Every row gives one point. A path goes straight from each point to the next, and from the last back to the first. The post is the endless flat space through its rows: a point in 2 columns, a line in 3, a plane in 4, and so on, so that a path can go around it. How many times does the path go around the post? Going back the other way cancels.

Post, one row:
[[-0.07 -0.14]]
Path:
[[-0.31 -0.34]
 [-0.48  0.03]
 [-0.19 -0.02]
 [-0.44 -0.24]
 [-0.08 -0.60]
 [ 0.09 -0.26]
 [ 0.28  0.23]
 [-0.02  0.13]
 [-0.13 -0.03]
 [ 0.09  0.34]
 [ 0.24 -0.14]
 [ 0.07 -0.56]
 [-0.34 -0.61]
 [-0.32 -0.15]
 [-0.14  0.02]
 [ 0.08  0.10]
 [ 0.22 -0.25]
 [ 0.01 -0.36]
 [-0.34 -0.36]
 [-0.31 -0.10]
 [-0.30 -0.17]
 [-0.31 -0.40]
 [ 0.11 -0.49]
 [ 0.29 -0.19]
 [ 0.01  0.02]
 [-0.12  0.01]
 [-0.52 -0.18]
 [-0.21  0.27]
 [ 0.01  0.04]
 [ 0.07 -0.14]
 [ 0.03 -0.40]]
Times around: 1

Post (7 x 8):
[[ 0.18 -0.38 -0.37 -0.14  0.33 -0.01  0.15  0.00]
 [-0.34 -0.20 -0.34  0.15 -0.21  0.32 -0.03 -0.08]
 [ 0.26 -0.19  0.40  0.07  0.16  0.17 -0.22  0.26]
 [ 0.00  0.04  0.08 -0.03 -0.04 -0.02 -0.18 -0.22]
 [-0.13  0.15 -0.05 -0.15 -0.18 -0.18 -0.20  0.39]
 [ 0.30 -0.05 -0.08  0.14 -0.16 -0.02 -0.02  0.20]
 [ 0.30 -0.23 -0.13  0.24  0.95  0.25  0.14  0.15]]
Path (26 x 8):
[[-0.34 -0.42  0.08 -0.05  0.93  0.28 -0.17  0.02]
 [-0.11 -0.26 -0.16  0.18  0.00  0.22  0.18 -0.05]
 [ 0.13  0.11  0.25  0.15  0.00 -0.18  0.16  0.32]
 [-0.16  0.08  0.25 -0.29 -0.32 -0.27 -0.09 -0.28]
 [-0.08  0.09 -0.13  0.00  0.14  0.22  0.20  0.29]
 [-0.27 -0.12 -0.12 -0.21  0.70  0.29 -0.28  0.18]
 [ 0.15 -0.17 -0.69  0.05 -0.02 -0.13  0.00  0.51]
 [-0.06 -0.33 -0.17  0.21  0.36  0.15 -0.01 -0.20]
 [ 0.29 -0.07 -0.04  0.32  0.43  0.01  0.22  0.27]
 [ 0.18 -0.02 -0.21 -0.01 -0.13 -0.05  0.21  0.01]
 [-0.21  0.15  0.35 -0.01  0.37  0.31 -0.33 -0.21]
 [ 0.22 -0.10  0.25 -0.26  0.46  0.17 -0.10  0.12]
 [ 0.25 -0.05 -0.22 -0.11  0.39  0.21 -0.18  0.06]
 [ 0.04 -0.52 -0.47 -0.14  0.07 -0.03 -0.21 -0.27]
 [ 0.27 -0.23  0.29  0.24  0.34 -0.10 -0.14  0.20]
 [-0.26 -0.49 -0.10  0.14  0.84  0.39  0.19  0.04]
 [-0.42 -0.61 -0.35 -0.05 -0.25  0.28  0.26  0.22]
 [ 0.12 -0.02  0.38 -0.07  0.02  0.03 -0.05 -0.07]
 [-0.06 -0.16 -0.53 -0.18 -0.05  0.30  0.21 -0.14]
 [ 0.23  0.05 -0.01  0.02  0.22  0.02 -0.32  0.26]
 [ 0.17 -0.53 -0.31  0.06  0.22 -0.04 -0.06  0.26]
 [-0.07 -0.34 -0.26  0.43  0.12  0.18  0.29 -0.05]
 [ 0.55 -0.16  0.08  0.07 -0.32 -0.10  0.19  1.09]
 [-0.17 -0.20 -0.20 -0.16  0.31  0.45  0.12  0.10]
 [ 0.16  0.23 -0.40 -0.16 -0.52 -0.35 -0.12  0.19]
 [ 0.60 -0.16  0.07  0.27 -0.02  0.05 -0.25  0.53]]
Times around: 4
